Rows are points. The window is the flat piece filled in between its corners: a triangle in 3 columns, a solid with four corners in 4, and so on. A path goes straight from each point to the next, and from the last back to the first. List the points from which the path goes on through the window.
(in the rows, 128 means zero)

Window (3 x 3):
[[133 131 160]
 [157 134  78]
 [132 105 161]]
Path:
(1): [189 152 105]
(2): [165 144  92]
(3): [133 120  72]
(4): [109 131 120]
(5): [172 120  80]
(6): [181 106 122]
(7): [138 125 103]
(8): [112 151 123]
(9): [160 121 146]
(10): [154 123 163]
(11): [119 134 147]
(12): [103 111 117]
(13): [152 140 169]
(14): [157 115 182]
(15): [105 129 127]
(16): [118 126  99]
Through the window after points: 10, 12, 14

Window, 6 rows:
[[154 166 121 101  81 131]
 [108 126 101 127 128 150]
 [104 132 161 119 149 130]
 [ 91 139 109 138 151 112]
 [129 109 112 113 100 102]
 [216 136 150 186 156 103]]
Path:
(1): [ 81 133 153 138 118 136]
(2): [129 134 101  91 144 128]
(3): [184 127 127 129 163 136]
(4): [105 144 173 142  91 103]
(5): [125 159 121 172 100 131]
(6): [116 130 114 101 146 114]
(7): [154 172 132 108 178 107]
(8): [ 96 104  95 136  96 157]
Through the window after points: 5, 7

Window, 9 rows:
[[120 153 163 116 108 163 146 114 118]
 [126 153 168 109 114  86 128 146 122]
 [147 146 125  87 128 143 140 125 131]
 [135 122 172 103 142 141 142 157 133]
 [157  80 127 165 159 110  76 111 208]
 [ 91 142 156  81 107 131 115 152  94]
 [113  83 109 164 114  49 149 143  90]
 [ 91  92 114 153 160  35 164 109  81]
 [172 112 138 154 159 127  80 122 142]]
Path:
(1): [125 144 130 119 169 129 152 155 164]
(2): [119 142 126 134 147 119 141 123 131]
(3): [120 110 172 104 119 106 123 119 109]
(4): [145 103 139 105 144  83 100  98 152]
(5): [108 126 129 170 138 124 139 191 105]
(6): [138 141 134 144 138 117 134 166 138]
(7): [123  89 154 105 136 125 124 102 122]
(8): [143 130 147  98 103 129 124 116 105]
Through the window after points: 8

Window, 11 rows:
[[118 136 169 135 108 109 110 155 129 136 130]
 [143 140 114 130  87 125 146 131 170 175 118]
 [137 114 115 168 127 133 106 128 114 136 139]
 [134 134 111  74 137 116 112 152 117 127 175]
 [109 149 118  79 173 185 249 103  98 122 126]
 [122 128  89 164 142  89 124 125 107 131  91]
 [ 84 132 101 131 136 139  89 154 136 137 104]
 [169 106  94 152 159 143 145 104  88 123  21]
 [153 156  98 178 120 107 112 121 179  93 136]
 [ 90 109 145 121 153 111  93 134 156 156 134]
 [116 151 106 144 117 120 101  88 134 123 112]]
Path:
(1): [117  74 118  99 121 193 196 110 104 105 123]
(2): [119 199 114 109 187 118 178 120 121 151 118]
(3): [154 139 117 140 147 127 125 137 127 146 127]
(4): [ 73 109 120  95 122 123 166  87 129  90 126]
(5): [122  98 117 127 119 129 150 118 137 118 123]
(6): [119 154 119 117 139 128 123 134 137 159 128]
(7): [150 154 107 157 166 120 136 126 109 144  87]
(8): [110  77 103 130 103 138 108 121 121 110  80]
(9): [131 108 105 140 126 132 137 123 133 108 121]
(10): [130 173 138 115 155 112 124 119 117 176 122]
(11): [128 150  97 111 163 151 173 117 111 155 105]
(12): [126 102 144 112 133 149 183 114 108  71 119]
(13): [109  75 115 135 131 106 140 141 130 126 124]
(14): [146 178 117 120 149 135  96 117 139 135 119]
(15): [130 143 118 153 153 143 128 113 121 148  91]
(16): [118 112 106 125 122 119 166 123 124 110 103]
Through the window after points: 1, 5, 7, 11, 13

Window, 14 rows:
[[166 189 109 139 130 105 149 129  99 126 133  99 101  99]
 [128 127 115 163  94 133 156 127 141  90 145 112 140 138]
 [122  87 131 123 199 143  55 138 149  90 124 151 128 181]
 [158 128 143 212 153 161 106 114 111 130 159 133 114 175]
 [166 117  79 151 188 102 180  96  76 140 164 106 105  93]
 [104 141 170 131 130  75 112 132 158 161 142 136 151 135]
 [115 127 166 128 120 133 110 131 120 133 146 160  88 130]
 [113  90 119 118 134 113  73 125 128 141 160 113 127 126]
 [194 100 125 155 115 153 143  92  97  99 119 112 209 189]
 [160  93  95 119 140 109  94 119 175 149 156 162 106 143]
 [ 91 133 132 127 136 165 140 127 123 154 164 109 149 146]
 [131 117 143 145 129 120 103 126 162 159 118 144 136 101]
 [105 129 178 135 146 120 101 101 168 152 131 113 105 146]
 [ 99 131 113 135 156 129  81  86 123 122 145 144 137 144]]
Path:
(1): [131 127 158 132 134 113 140 108 156 119 195 137 139 134]
(2): [127 123  88 158 138 136  98 125  95 170  85 103 113 134]
(3): [150 107 111 154 128 161 128  91  96 119  63 116 156 184]
(4): [170 117 144 142 132 116 124 113 134 111 211 128 183 142]
(5): [140  98 142 120 144 138 132 105 148 120 202 129 136 132]
(6): [109 129 109 178 145 112  70 127  99 157  76 124 118 152]
(7): [117 137 132 139 129 133 131 125 119 131 120 125 141 155]
(8): [125 111 135 144 157 141 111 110 133 138 172 116 129 124]
Through the window after points: 3

Window (14 x 14):
[[152 124 136  85  99 139 147 183  99 160 126 106 121 167]
 [139 153 162  99 131 138  90  99 125 101 130 151 138 133]
 [195 108 115  91 136 136  97 188 110 152 143  68 145 138]
 [ 85 187 138 143 134  76 116  80 180 113  81 110 135 126]
 [164  96  96 125 110 145  95 164 124 121 168 137  80 130]
 [195 127 115 123 111 119 138 132  79 116 181 116 119 127]
 [ 56 153 147  89 143  82 121  81 131  76  75 108 136  92]
 [169  72 151 140 125 126 102 132 101 168 175 115  97 135]
 [132 143 139 125 154 159 151 109 132 114 109 126 128  92]
 [177 111 115 118 163 104 115 125 102 134 124 165  98 134]
 [140 109 126 169 126 122 100 150  90 119 132 156 144 125]
 [ 93 142  99 134 125 125  92  62 121 126  71  90 128 154]
 [ 88 127 126 107 156 109 146  82 160  86 120 134 167 142]
 [102 156 113 109 157 121 118 105 111 140 164 166 139  95]]
Path:
(1): [116 105  99  73  91 134 110 102  72 173 122 155 182  91]
(2): [173  69 142 103  96 151 147 119 142 153 139 168 138 110]
(3): [125 153 109 126 168 109  84 146  74 106 139  91 104 144]
(4): [123 137 137 125 143 146 130 126 126 130 125  96 107 159]
(5): [147 114  70  99  94  84  60  92  93 137  76 118 175 109]
(6): [123 128 114 104  90  96 111  95 149 140 105 154 165 115]
(7): [142 141 139 130 181 152 123 133  96 103 142  79  72 145]
(8): [124 155 162 117 176 131 121 133 121  89 123 103  80 144]
(9): [137 109 102 131  90 105 104 103 132 147 106 123 165 117]
(10): [141 142 119 104 114 119 122 122 135 135 128 126 135 128]
(11): [132 103 134 128 156 126 130 141  94 106 136 122 109 151]
(12): [130 146 121 164 151 157 133 125  86  85 152 130 108 151]
(13): [138 106 130  85 110  80 101 113 149 157 111 143 143 104]
(14): [127  99 105 107 104  90 130 126 132 127 111 123 172  71]
(15): [129 137 128 130 150 129 112 123 110 119 128 115 112 156]
(16): [135 137 134 151 155 118 121 137 143  93 137 122 104 150]
Through the window after points: 4, 10, 16

Window, 14 rows:
[[169  94 146 118 139 153  73 133 148 116 107 124  97 142]
 [141 177 149 105 145 161 131 120 143 171  93 128 154 140]
 [138  82 136 136 156 131 149 113 168 127 126 118 114 150]
 [142 129 134 107 125 134 144 173 153 143 128 144 167  98]
 [144 132  84  41  71 138 102 129 161 153 127 176 153 140]
 [ 67 147  73 143 119 183  97 143  76  27 141  96  73 120]
 [139 149 123 133 111 124  91 129 206  84  99 127 123 179]
 [147 144 109 160 129 127 131 146 131 144 143 167 127  87]
 [156 126 149  83 154 107 159 149  92 128 138 181  83  85]
 [134 130 101 104 160 117  94 125 157 128 120  97 140 148]
 [181 213 151 160 105 137 162 130  86 111 128 124 166 139]
 [135 116 133 144 174 144 151 172 105 115 123 200 155 157]
 [181 145 108 103 151 173 149 168 144 160 109 140 129 146]
 [149 130 153 115 129 111 154 170 120 200 149 121  97 122]]
Path:
(1): [153 113 115 117 136 117 117 143 119 160 108 142 100 103]
(2): [137 103 110 148  98 131 138 184 120 121  56 132 152 134]
(3): [137 156 141  98 152 133 109  91 158 115 188 144  96 135]
(4): [172 140 111 129 149 158 123 127 158 113 174 117 139 118]
(5): [110 132 114 100 140 107 106 145 126 140  83 119 124 156]
(6): [104 137 107 146 130 152 136 136 104 103 104 126 105 119]
(7): [165 161 114 103 132 159  91 169 125  76 197 140 136 146]
(8): [162 131 138 109 145 136 129 141 160 146 138 144 128 140]
(9): [152 129 124 139 112 121 135 147 125 137  66 142 134 138]
(10): [144 130 111 116 122 127 121 149 127 131  92 130 146 140]
(11): [136 161 133 121 156 168 127 126 157 135 158 140 138 151]
(12): [144 138 125 143 144 159 110 135 149 128 169 139 122 104]
(13): [141 111 122 123 133 115 152 138 133 129  93 138 121 143]
(14): [161 108 134 110 109 147  87 150 151 121  71 128 112 144]
(15): [146 134 132 138 195 145 134 111 123 133 212 143 113 116]
(16): [139 173 155  96 140 141 171 147 129  97 171 177 141 129]
Through the window after points: 4, 6, 12, 14, 16

Window (14 x 14):
[[140 163 118 144 165 154 131 125 134 139 130 157 118 136]
 [113  87 204 211 106 135  96 189 154 126  67 156 189 151]
 [126 129  89 136 115 179 156 117 145 110 136 126 142 152]
 [154  86 106 128 113 140 117 107 132 133  79 130 130 112]
 [ 79  89 145 143 127 146 152  99  82 123 168 108 120 140]
 [148 144 114 151 153 117 173 122 153 122  76 123 149 141]
 [101 144 188 189  66 114 108 183  99 127  93 162 188 135]
 [145 128 120 131 138 133 139 147 162 149 119 128 181  98]
 [129 130 151 166  99 160 165  92 124 127 178 101  92 124]
 [130 127  74 170 135 144 177  82 138 142 157 160 133 109]
 [164 100 126 174 127 138 149 196 125 129  91 143 152 130]
 [116 134 116 158 143 154 144  99 117  75 153 118 119  94]
 [164 135 125 141 144 145 156  74 111  99 179 137 143 141]
 [123 111 113 129 116 112 156 132 162 108 148 163 117 135]]
Path:
(1): [121 126 102 160 120 134 146 134 132 128 135 116 132 140]
(2): [145 120 150 135 132 152 145 118 143 129 116 162 146 129]
(3): [132 122 128 113 129 166 157 127 136 122 133 149 149 115]
(4): [138 144 110 220 114 105 122 128 146 137 124  93 148 151]
(5): [138 124 108 174 142 135 113 121 134 126 124 117 133 156]
(6): [126 132 119 109 108 175 204 121 137 116 134 173 138  88]
(7): [136  96 165 148 145 197 157 126 106 119  80 142 134  80]
(8): [138 140  96 159 120  92 134 131 154 135 158 139 144 148]
Through the window after points: 3, 5

Window:
[[125 114 110 129 116  95 123 175  99 135 121 152 105 158]
 [ 85 132  46  95 116  98 119 166 119 151 133 112 116 130]
 [110 155  88 100 132  72 145 124 101 159 142 153 134  81]
 [130 156  90 129 131 131 153 167 103 130 116 136 155  98]
 [126 142 144 130 132 121 131  89 139  74 186 112 133 162]
 [162 116 162 166 146 153  91  93 138 122 152  97 150 145]
 [ 95 111 139 163 160 139 107 120 118 127 178 157 155 173]
 [ 98 129 122 124 111 117 136 145 157 126 118 121 131  87]
 [107  96  95 133 155 103 130 151  99 116 152 110 127 100]
 [122 124 151 101 174 104 169  98 155 132 210 109 141 178]
 [139 124 120 175 145 140 151  89 141 120 154 130 117 146]
 [ 82 132 110 111 125 101 155 131  77 151 103 112 136 121]
 [144 123 161 108  64 198 141 124  56 168 172 113  64 123]
 [118 145 152  92 142 174 129 130  67 148 113 144  66 135]]
Path:
(1): [ 85 161 149 177 140 132 157 145 106 154 187 115 100 107]
(2): [148 102 112  84 130 138 115  92 116 115 118 124 149 150]
(3): [127 104 125 107 115 163 142 113  95 141 116 129 111 129]
(4): [124 180 135 152 118 115 130 169  93 141 212 112 120 118]
(5): [101 149 124 134 147 115 134 133 103 139 142 110 127 124]
(6): [134 105 111 115 134 142 138 140 107 121 147 147 121 128]
(7): [111  78  72  61  97  96 110 133 104 112 141 152 132  85]
(8): [108 152 116 144 148 116 141 134 112 148 145 126 129 137]
Through the window after points: 3, 5, 7

Window:
[[166  67 112 139 136 126 134 119 129 103 126  70 133  67]
 [115  96 129 115 119 155 156 169 140 150 110  92 142 149]
 [ 88 122 174 122 128 119 188 132 122  96 162 115 131  84]
 [175  96 142 130 150 152 136 104 130 156 143 165 146 121]
 [129 142 165 141 123  96 152  98 103 101 204  66 129  81]
 [159 149 131 154 101 102 198 155 127 157 125  91 161 109]
 [123 125 159 126  78 122 117 104  98 145  96 122 143 127]
 [133 130 104 147 152 149 191 114 114 165 129 125  96 144]
 [128 138 111  54 125 122 114 135 111  89 110 112  93 108]
 [169 145 107 168 144 135  55 139  95 131 146 138 111  90]
 [ 92 120  83 102 168 110 142 109 122 119 175 178 152 128]
 [135 154 134 117 151  56 120 126 103  77 135 167 155 154]
 [173  97 144 157 138  89 103 158 128 173 112 103 138  97]
 [112 116 111 112 157 158 131 152  36 130 174 118  82 109]]
Path:
(1): [134 138 133 125 128 122 124 126  98 126 120 118 154 108]
(2): [121 152 136 137 150 131 147 108  98 111 118 115 177 135]
(3): [142  99 133 119 100  99 127 155 126 161 154 133  81 106]
(4): [186 104 107 153 106  71 104 150 130 126 183 141 104 103]
(5): [147 132 130 140 153 155 110 120 102 140 126 133 135 106]
(6): [119 174 140  99 165  94 138 127  79 101  97 107 165  95]
(7): [141 120 126 132 135  93 129 127 113 105 154 147 129 140]
(8): [118 115 102 157  74 104 148 138 136 142 137 105  93 129]
(9): [161 134 142 123 145 125 164 134 113 139 130 117 163 104]
(10): [152 119 122 122 165 103 111 111  79 137 105  98 147 115]
(11): [124 135 147 142  84 130 156 154 157 109 187 153  91  89]
(12): [148 105 126 156 117 108 129 141 137 138 161 136  86 141]
Through the window after points: 4, 6, 8, 12

Window:
[[105 142 125 114 102 153 121 135 140 149 134 196 114 148]
 [101 122 130 149 134 156  60 131 135  90  94  70 126 124]
 [160 153 108 126  98 139 126 119 111 133 104 191 118 109]
 [111  99 134 143 172 111  64 143 118  88  91  86  78 145]
 [117 143  94 112 130 127 167 203 126  75 123 105 152 161]
 [112  72 105 142 151 129 123 130 136 103 101  57 124 147]
 [163 140 115  96 143 134 165 209 175 124 122 146 170 146]
 [149 160 114  80 122 149 131 121 156 105 157 158 107 132]
 [101 128 136 144 165  95 119 128 124 101 108  94 163 139]
 [112 151 114 104 113 137 113 132 105 170 141 177 108  65]
 [115 146 151 128  98 140 144 128 147 123 120 179  91  82]
 [132 136 167 130 126 164 126 125  85 142 133 148 113 109]
 [118 143 126 170 137 118  88 126 134 129 110  63  83 147]
 [152 116 114 134 109 111 131 183 147  99 166 145 153 141]]
Path:
(1): [128 148 106 142 150 157 122 140 141 104 122 153 131 131]
(2): [127 123 140  99 101 113 132 166 142 126 125 109 121 134]
(3): [134 132 124  98 111 105 111 148 163 127 103  95 120 129]
(4): [117 139 121 157 178 174 147 162  89 101 131 184 136 134]
(5): [118 129 108 168 164 145 125 137 157 128 140 137 105 101]
(6): [128 139 147  75  77 129 100 136 102 138 109 159 130 150]
(7): [152 158 123  49  70 163  88 132  72 122 107 144 113 117]
(8): [ 98 130 124 165 154 114 137 139 154 145 142 151 116  92]
Through the window after points: 1, 7

Window (14 x 14):
[[ 67 119 132 151 130 124 133 153 111 127 139 105 135 123]
 [110 110 195 124  59  91  93 136 167 156 143 109 159  74]
 [ 85 173  60 120 107 146 110  93 121 122 140 100 126 109]
 [142 149 120 182  98 111 115 101 168  95  90 205 170 147]
 [175 183 122 118 158 155 101 115 169 128 193 150 104 110]
 [135 172  79 116 158 128 118  53 127 103 113 141  88 141]
 [146 135 123 102 132 117 139 147 111 124 132 126 150 181]
 [103 129 146 111  75 113 144 134 133 116 177 139 127 110]
 [111 154  89 129 136 139 181 130 155 157 123 132 105 142]
 [149 165 108 121 133 123 141 180 114 119 136 159  93 138]
 [150 142 132 113 176 117 130 163  90 166 171 142 172  96]
 [194 102 130 126 119 113 109 133 121 118 168 129 132 115]
 [105 188 135 171 135 114 195 170 107 144 146 101 110 129]
 [152 135 155 148  77 173 123 129  97  58 109 164 137 116]]
Path:
(1): [122 166 111 134 124 169 105 133 103 144 174 150 135 142]
(2): [116 133 139 136 103 126 127 135  97 138 146 142 127 129]
(3): [142 146 101 118 147 113 146 138 151 113 133 125 147 116]
(4): [134 137 123 104 131 123 141 124 141 101 135 128 119 117]
(5): [121 155 131 175 102 136 123 137 100 177 164 144 162 152]
(6): [112 109 101 152 117 171 113 118  75 153 168 141 113 112]
(7): [122 200  98  98 132  97 137 132 161 110 123 110 146 119]
(8): [129 123 139 128 117  96 149 125 141 103 118 114 139  92]
Through the window after points: 6

Window (14 x 14):
[[156 165 130 119 129 126 148 132 176 151  81 100  73 138]
 [121 157  95 126 135  92  98 112 143  92  78 146  87 122]
 [121 112 102 132 114 145  92 123 189 163  91 144 103 139]
 [136  97 177 129 117 129 144 100 165 120 140  80  83 109]
 [136 144 154 130 106 142 150 156 173 170 181 142 121 133]
 [150  89  61 141 108 190 145 105 153  94  99 130 127 128]
 [ 93 125 140 135 141 115 140 138 141  96 106  98 140 155]
 [ 71 139 109 118 101 170 138  71 154  94  80 103  88  99]
 [113 156 168 164 194 141 147 116  91 116 140 156 126 170]
 [ 72 108  93 142 140 114 166  98 125 120 114 136 115 145]
 [131 121 188 106 102  87 149  81 112 150 138 136 175 153]
 [126 101  85 142  98 132 100 107  74 132 137 130 149 184]
 [147 119 170 113 167 127 121 123  83 167 167 117 157 107]
 [152 117 142 180 106 121 134 106  92 149 129 117 172 126]]
Path:
(1): [118 126 138 129  98 115 134 137 134 139  98 157  97 121]
(2): [172 155 131 138 163 135 116  86 144 125 150  71 160 152]
(3): [131 134  94 160 152 106 134  82 101 171 169 120 143 135]
(4): [136 118 183 124 116 140 125 141 121 107  92 129 136 120]
(5): [132 117 139 128 102 124 153 136 142 127  88 122  98 149]
(6): [112 130 119 144 140 134 131  92 145 117 136 125 122 131]
(7): [145 138  77 142 132  70 153  59 135 134 165 110 135 168]
(8): [120 107 122 134 107 153 106 130 100 135 116 132 132 154]
Through the window after points: 3, 7

Window:
[[113 127 120 154 113 148 144 190 140 140 171 126 118 156]
 [102  98 100 146 124 184 109 127 139 190 158 142 134 121]
 [136 111  76  98 125 115 149 144 172 143 162 115 123 142]
 [ 94 134 116 129 149 144 120 130 145 113 143  80 138 107]
 [203 203 150  98  56 173 125 136  57 137  29 109 150 215]
 [126  79 117 147 144 126 161 121 101 165 148  96 173 120]
 [106 133 119 132  89 115 139 198 146 141 121 114 146  88]
 [102 129 109 111  80 157 151 170  68 115 137 170 136  83]
 [ 94 127 126 132 149 106 107 148 116 163 171 133 149 105]
 [ 93 109 114 167 146 146 119 130 170 135 109 177 109 151]
 [ 99 139 155 109 113 130 166 124 152 146 132 113 161 145]
 [100 129 132 159  98 117 153 123 144 147 143 137  88 104]
 [142 132 154 143 132 136 129 113 183 103 145 145 140  90]
 [122 124 164 135 161 184 129 136 146 148  97 182  73 106]]
Path:
(1): [147 151 106 148 146 122 171 122 137 162 107 129 151 118]
(2): [ 83 103 133 124 108 134 105 168 130 143 165 126 132 112]
(3): [120 103 132 125  99 133 128 152 101 129 132 152 135 111]
(4): [109 168  93 123 129 155 159 150 141 144 151 116 134 125]
(5): [109 155  99 165 144 131 167 166 119 144 181 134 144 120]
(6): [103  91 128 122 121 131 122 137 160 142 135 127 128 106]
(7): [ 89  65 141 123 127 156  88 146 100 115 138 107 102 139]
(8): [128 182  94 128 100 122 191 152 144 181 136 149 171 107]
(9): [125 150  87 167 132 163 146 133 120 162 164 134 116 135]
(10): [109 107 135 116 108 143 119 150 140 147 118 118 150 116]
(11): [111  79 126 116 124 119 135 124 159 170 140 131 120 127]
(12): [118 153 108 176 144 162 140 147 124 110 125 143 148 136]
(13): [106 161  70 163  98 159 162 110 134 153 174 149 139 105]
(14): [109  89 197 130 122  96 127 156 145 136  99 119  72 120]
(15): [108  92 164 123 106 128  99 144 116 130 160 129 125 162]
(16): [121 149  84 146 121 152 161 152 144 156 128 126 146 108]
Through the window after points: 1, 3, 9, 11, 13
